Every row gives one point. Each copy is the shape, with its points in the same order, stretched, turned, moved and blurred by noise. Is it also mirrored, or only turned?
(in the rows, 128 means zero)

Shape (5 x 2):
115; 154
119; 80
98; 139
96; 126
164; 122
Copy 1 (5 x 2):
148; 175
114; 90
130; 170
129; 154
163; 112
Copy 1 is: only turned
Copy 2 (5 x 2):
105; 97
191; 133
126; 85
145; 88
133; 168
Copy 2 is: only turned

Shape (8 x 3):
111; 137; 78
127; 87; 110
77; 121; 108
125; 138; 107
96; 154; 182
128; 84; 113
132; 118; 125
134; 124; 175
Copy 1 (8 x 3):
178; 100; 94
115; 71; 129
128; 108; 67
155; 120; 109
85; 191; 92
111; 72; 131
124; 111; 126
78; 153; 137
Copy 1 is: only turned
Copy 2 (8 x 3):
107; 132; 87
91; 92; 117
68; 140; 106
126; 131; 112
113; 161; 169
94; 89; 118
120; 115; 125
127; 126; 171
Copy 2 is: only turned
Copy 3 (8 x 3):
128; 153; 84
97; 112; 95
104; 172; 122
128; 139; 109
112; 161; 201
92; 108; 101
111; 119; 123
105; 110; 170
Copy 3 is: only turned
Copy 4 (8 x 3):
137; 94; 94
173; 144; 126
143; 89; 143
123; 124; 103
85; 138; 182
172; 152; 128
140; 149; 122
112; 181; 164
Copy 4 is: only turned

Shape (9 x 6):
192; 118; 143; 119; 131; 122
161; 161; 140; 122; 118; 133
89; 126; 101; 143; 106; 133
123; 165; 129; 148; 100; 119
96; 129; 101; 180; 193; 96
172; 131; 146; 160; 122; 142
112; 132; 154; 136; 110; 116
172; 117; 177; 116; 128; 172
79; 163; 118; 140; 146; 154
Copy 1 (9 x 6):
186; 132; 152; 117; 167; 111
162; 124; 172; 165; 157; 112
114; 111; 105; 156; 129; 168
145; 93; 132; 187; 130; 121
123; 189; 31; 156; 94; 126
189; 133; 146; 148; 134; 146
145; 103; 132; 144; 103; 114
184; 131; 197; 114; 135; 138
101; 159; 122; 193; 104; 154
Copy 1 is: mirrored
Copy 2 (9 x 6):
126; 146; 102; 140; 168; 129
153; 137; 129; 109; 164; 150
170; 125; 146; 140; 90; 142
155; 145; 149; 134; 135; 156
95; 107; 203; 167; 107; 101
121; 143; 116; 144; 158; 172
130; 154; 133; 111; 117; 143
118; 125; 67; 84; 164; 173
143; 91; 170; 89; 111; 146
Copy 2 is: mirrored
Copy 3 (9 x 6):
164; 132; 137; 166; 110; 132
148; 162; 129; 144; 134; 146
70; 127; 139; 108; 158; 167
111; 171; 132; 108; 134; 155
92; 99; 68; 61; 99; 181
163; 140; 163; 126; 105; 153
104; 146; 131; 112; 138; 120
174; 119; 170; 151; 141; 115
103; 129; 111; 77; 173; 172
Copy 3 is: mirrored
Copy 4 (9 x 6):
170; 107; 127; 148; 134; 76
181; 127; 108; 108; 128; 107
94; 133; 115; 100; 127; 143
156; 154; 97; 104; 132; 128
92; 156; 160; 111; 213; 152
153; 123; 86; 149; 156; 104
147; 141; 110; 141; 111; 144
178; 66; 91; 165; 121; 126
133; 125; 115; 82; 151; 178
Copy 4 is: only turned

Shape (12 x 9):
72; 116; 135; 151; 164; 156; 123; 171; 116
136; 133; 126; 161; 167; 107; 123; 160; 141
89; 148; 129; 78; 97; 133; 121; 108; 136
137; 148; 138; 152; 108; 107; 122; 173; 139
94; 161; 171; 77; 108; 170; 154; 85; 105
106; 104; 131; 136; 129; 141; 166; 156; 140
94; 131; 190; 88; 104; 141; 127; 124; 124
163; 122; 112; 133; 96; 95; 109; 161; 94
132; 113; 133; 140; 142; 155; 108; 169; 154
144; 114; 122; 188; 104; 109; 100; 139; 134
165; 102; 121; 149; 133; 103; 105; 149; 128
113; 162; 150; 93; 97; 175; 133; 119; 119
Copy 1 (12 x 9):
135; 132; 208; 164; 141; 132; 130; 167; 122
149; 162; 139; 125; 125; 128; 132; 139; 94
94; 88; 131; 103; 156; 124; 110; 144; 168
114; 150; 107; 108; 114; 149; 125; 174; 121
101; 73; 131; 123; 170; 106; 188; 125; 175
116; 138; 156; 158; 111; 129; 128; 139; 166
88; 94; 147; 113; 125; 96; 144; 167; 164
146; 121; 67; 147; 119; 133; 110; 201; 132
163; 139; 165; 115; 121; 141; 111; 156; 141
144; 110; 107; 134; 79; 165; 108; 156; 94
165; 130; 103; 132; 99; 123; 105; 160; 116
122; 89; 123; 110; 163; 138; 167; 147; 174
Copy 1 is: only turned
Copy 2 (12 x 9):
167; 112; 173; 168; 89; 119; 140; 170; 122
130; 154; 114; 160; 121; 127; 141; 162; 160
129; 97; 177; 135; 163; 103; 141; 100; 68
95; 139; 151; 160; 119; 117; 128; 127; 177
134; 49; 162; 143; 128; 123; 175; 70; 73
145; 86; 164; 150; 130; 147; 125; 148; 146
150; 65; 168; 172; 119; 96; 145; 70; 114
117; 178; 164; 120; 129; 145; 118; 111; 160
136; 104; 143; 124; 116; 105; 118; 137; 165
96; 152; 129; 170; 102; 133; 78; 150; 140
133; 162; 126; 136; 126; 138; 109; 136; 162
106; 71; 174; 109; 122; 117; 163; 85; 102
Copy 2 is: mirrored
Copy 3 (12 x 9):
153; 125; 151; 155; 118; 166; 51; 148; 168
182; 112; 153; 150; 121; 160; 142; 120; 117
63; 122; 99; 133; 138; 65; 93; 132; 145
183; 147; 111; 148; 93; 105; 145; 126; 129
11; 142; 120; 129; 103; 84; 103; 189; 160
122; 127; 84; 164; 107; 162; 95; 133; 140
80; 121; 115; 147; 69; 71; 77; 175; 126
174; 186; 114; 107; 106; 99; 121; 86; 85
184; 106; 101; 130; 124; 141; 97; 165; 124
197; 129; 106; 91; 85; 125; 145; 84; 138
188; 124; 115; 102; 115; 133; 134; 99; 87
76; 158; 103; 110; 123; 78; 107; 185; 156
Copy 3 is: only turned
Copy 4 (12 x 9):
127; 139; 122; 105; 191; 189; 151; 138; 149
147; 148; 93; 147; 177; 141; 115; 144; 132
84; 125; 181; 123; 133; 106; 166; 137; 166
125; 138; 114; 186; 145; 142; 156; 147; 124
123; 98; 195; 92; 126; 104; 205; 120; 150
103; 159; 131; 110; 136; 167; 176; 143; 115
129; 120; 205; 124; 119; 146; 184; 151; 174
116; 85; 120; 169; 129; 122; 119; 171; 103
127; 148; 102; 139; 145; 173; 143; 126; 176
130; 128; 129; 190; 146; 156; 105; 98; 97
140; 122; 112; 155; 135; 141; 93; 146; 127
111; 103; 155; 121; 126; 118; 201; 114; 160
Copy 4 is: mirrored

Shape (18 x 12):
96; 104; 129; 110; 144; 160; 128; 129; 97; 166; 124; 156
135; 134; 128; 65; 136; 155; 128; 134; 116; 155; 96; 139
141; 98; 136; 159; 144; 123; 122; 100; 82; 106; 96; 130
112; 92; 149; 106; 126; 150; 181; 64; 154; 143; 115; 115
89; 50; 101; 99; 145; 139; 105; 89; 122; 186; 82; 115
150; 78; 107; 138; 167; 101; 170; 150; 167; 141; 122; 112
122; 135; 153; 114; 98; 85; 111; 192; 109; 146; 164; 100
101; 127; 114; 135; 142; 158; 90; 140; 80; 197; 99; 142
99; 88; 157; 138; 113; 144; 124; 152; 156; 154; 93; 144
77; 145; 116; 148; 127; 94; 142; 137; 156; 121; 148; 142
146; 101; 162; 95; 157; 162; 106; 115; 134; 163; 112; 130
98; 156; 127; 115; 102; 120; 105; 149; 136; 126; 159; 146
120; 161; 180; 119; 137; 127; 132; 119; 183; 165; 104; 158
86; 129; 143; 161; 99; 174; 136; 116; 106; 157; 107; 122
134; 67; 127; 155; 122; 133; 63; 120; 113; 120; 96; 57
81; 146; 150; 131; 197; 119; 52; 138; 143; 112; 84; 110
121; 101; 177; 127; 110; 117; 110; 133; 132; 101; 111; 82
113; 60; 133; 111; 143; 112; 125; 157; 156; 91; 161; 117
Copy 1 (18 x 12):
130; 116; 127; 167; 165; 113; 172; 139; 112; 160; 147; 137
135; 125; 140; 121; 155; 135; 166; 134; 86; 122; 172; 154
186; 116; 121; 161; 92; 119; 110; 125; 113; 163; 148; 149
155; 176; 107; 144; 133; 149; 188; 142; 135; 157; 160; 110
201; 145; 180; 154; 162; 117; 147; 173; 84; 181; 168; 145
149; 108; 103; 133; 138; 152; 137; 192; 158; 115; 132; 136
76; 84; 158; 89; 133; 141; 115; 136; 138; 127; 126; 113
144; 116; 147; 149; 178; 93; 139; 118; 107; 166; 139; 174
145; 118; 151; 178; 181; 146; 168; 121; 133; 125; 139; 123
105; 133; 93; 134; 150; 130; 142; 136; 133; 120; 80; 91
146; 129; 139; 150; 168; 137; 137; 139; 125; 141; 203; 152
83; 134; 129; 134; 156; 121; 136; 126; 117; 111; 120; 103
128; 149; 101; 127; 191; 137; 159; 91; 135; 99; 146; 109
124; 157; 131; 167; 157; 133; 173; 97; 140; 167; 115; 148
172; 141; 206; 158; 115; 159; 70; 154; 122; 173; 173; 175
146; 122; 144; 144; 181; 185; 66; 121; 69; 147; 151; 144
137; 125; 171; 132; 116; 187; 114; 124; 119; 144; 159; 125
112; 98; 141; 169; 126; 168; 119; 196; 126; 123; 152; 95
Copy 1 is: mirrored
Copy 2 (18 x 12):
151; 130; 114; 119; 186; 120; 143; 141; 141; 110; 153; 151
155; 158; 112; 78; 185; 102; 100; 141; 102; 144; 111; 124
172; 118; 121; 138; 138; 146; 150; 115; 129; 52; 123; 125
120; 179; 128; 101; 177; 177; 159; 161; 157; 92; 109; 157
132; 142; 106; 118; 201; 135; 155; 102; 219; 101; 114; 118
124; 148; 124; 102; 143; 147; 89; 154; 220; 82; 147; 105
96; 129; 167; 152; 104; 57; 123; 159; 123; 159; 148; 75
158; 103; 137; 146; 185; 120; 121; 111; 124; 135; 137; 139
89; 124; 123; 149; 178; 105; 113; 144; 159; 100; 120; 152
109; 170; 134; 160; 101; 147; 122; 141; 163; 155; 147; 180
132; 121; 130; 72; 188; 101; 129; 121; 113; 87; 136; 129
107; 134; 128; 131; 107; 103; 124; 131; 109; 181; 138; 157
118; 158; 174; 100; 159; 107; 91; 142; 101; 138; 124; 210
115; 124; 137; 183; 173; 165; 153; 145; 112; 121; 114; 159
84; 100; 112; 153; 138; 117; 148; 79; 154; 69; 110; 54
114; 176; 121; 132; 149; 86; 115; 49; 118; 108; 152; 150
85; 155; 132; 148; 137; 93; 146; 131; 119; 83; 114; 93
79; 149; 86; 106; 120; 95; 142; 136; 198; 81; 166; 97
Copy 2 is: only turned

Shape (15 x 12):
107; 153; 150; 124; 193; 148; 113; 122; 132; 91; 109; 131
168; 152; 160; 126; 158; 167; 100; 150; 96; 142; 100; 140
105; 138; 101; 120; 147; 151; 136; 176; 115; 142; 162; 120
119; 104; 172; 127; 106; 159; 113; 117; 107; 152; 138; 116
186; 142; 166; 125; 99; 43; 128; 184; 105; 144; 102; 135
120; 142; 120; 124; 98; 169; 113; 143; 115; 93; 105; 136
167; 112; 151; 134; 140; 134; 188; 134; 95; 154; 139; 135
137; 151; 169; 91; 105; 154; 121; 159; 108; 130; 147; 134
249; 157; 113; 149; 100; 90; 127; 119; 122; 148; 122; 141
140; 138; 172; 159; 102; 163; 112; 134; 106; 149; 94; 112
133; 154; 165; 149; 92; 106; 119; 109; 106; 147; 106; 75
111; 138; 146; 142; 95; 159; 106; 155; 173; 120; 156; 139
138; 132; 77; 96; 123; 159; 148; 135; 245; 114; 98; 94
127; 98; 86; 133; 127; 109; 106; 126; 126; 124; 149; 109
107; 147; 125; 128; 113; 90; 115; 109; 139; 160; 101; 132
Copy 1 (15 x 12):
141; 124; 158; 129; 175; 118; 80; 127; 109; 182; 116; 146
144; 116; 167; 95; 138; 101; 98; 173; 113; 150; 104; 105
116; 62; 130; 135; 161; 123; 61; 130; 146; 128; 99; 136
136; 84; 166; 137; 142; 117; 131; 122; 151; 156; 90; 101
90; 167; 162; 113; 145; 138; 147; 179; 126; 57; 140; 108
119; 119; 117; 112; 110; 130; 101; 136; 130; 152; 112; 114
132; 83; 146; 88; 168; 147; 160; 145; 107; 119; 117; 127
100; 96; 144; 130; 155; 119; 105; 166; 138; 142; 128; 72
154; 130; 130; 66; 124; 125; 172; 183; 99; 54; 190; 124
126; 108; 170; 137; 102; 101; 132; 168; 125; 145; 92; 118
128; 125; 151; 178; 117; 110; 154; 157; 119; 114; 110; 109
95; 82; 148; 145; 120; 114; 103; 148; 166; 156; 148; 135
88; 119; 41; 119; 150; 55; 142; 186; 166; 154; 179; 177
164; 101; 137; 121; 152; 127; 101; 89; 158; 106; 113; 149
120; 133; 145; 141; 139; 89; 136; 100; 110; 99; 130; 141
Copy 1 is: only turned
Copy 2 (15 x 12):
146; 176; 197; 131; 168; 110; 109; 118; 105; 121; 172; 121
163; 158; 135; 98; 143; 137; 118; 149; 76; 127; 199; 95
127; 143; 148; 81; 132; 176; 118; 115; 90; 143; 176; 161
121; 180; 166; 90; 80; 176; 113; 144; 99; 146; 147; 98
123; 110; 90; 126; 166; 92; 148; 175; 96; 168; 127; 89
121; 153; 163; 91; 120; 125; 163; 97; 94; 94; 175; 129
159; 124; 139; 98; 130; 152; 147; 161; 134; 161; 161; 119
125; 163; 136; 88; 109; 153; 135; 101; 77; 171; 183; 83
146; 108; 40; 149; 140; 91; 169; 141; 157; 108; 154; 101
137; 183; 156; 110; 113; 168; 155; 176; 89; 128; 160; 110
111; 142; 150; 169; 124; 172; 160; 153; 104; 156; 128; 100
115; 219; 128; 82; 103; 119; 124; 120; 114; 135; 154; 140
163; 197; 145; 90; 192; 122; 168; 59; 143; 99; 79; 120
92; 131; 139; 109; 123; 136; 107; 116; 128; 91; 130; 147
142; 144; 161; 155; 120; 123; 124; 114; 99; 133; 91; 139
Copy 2 is: only turned
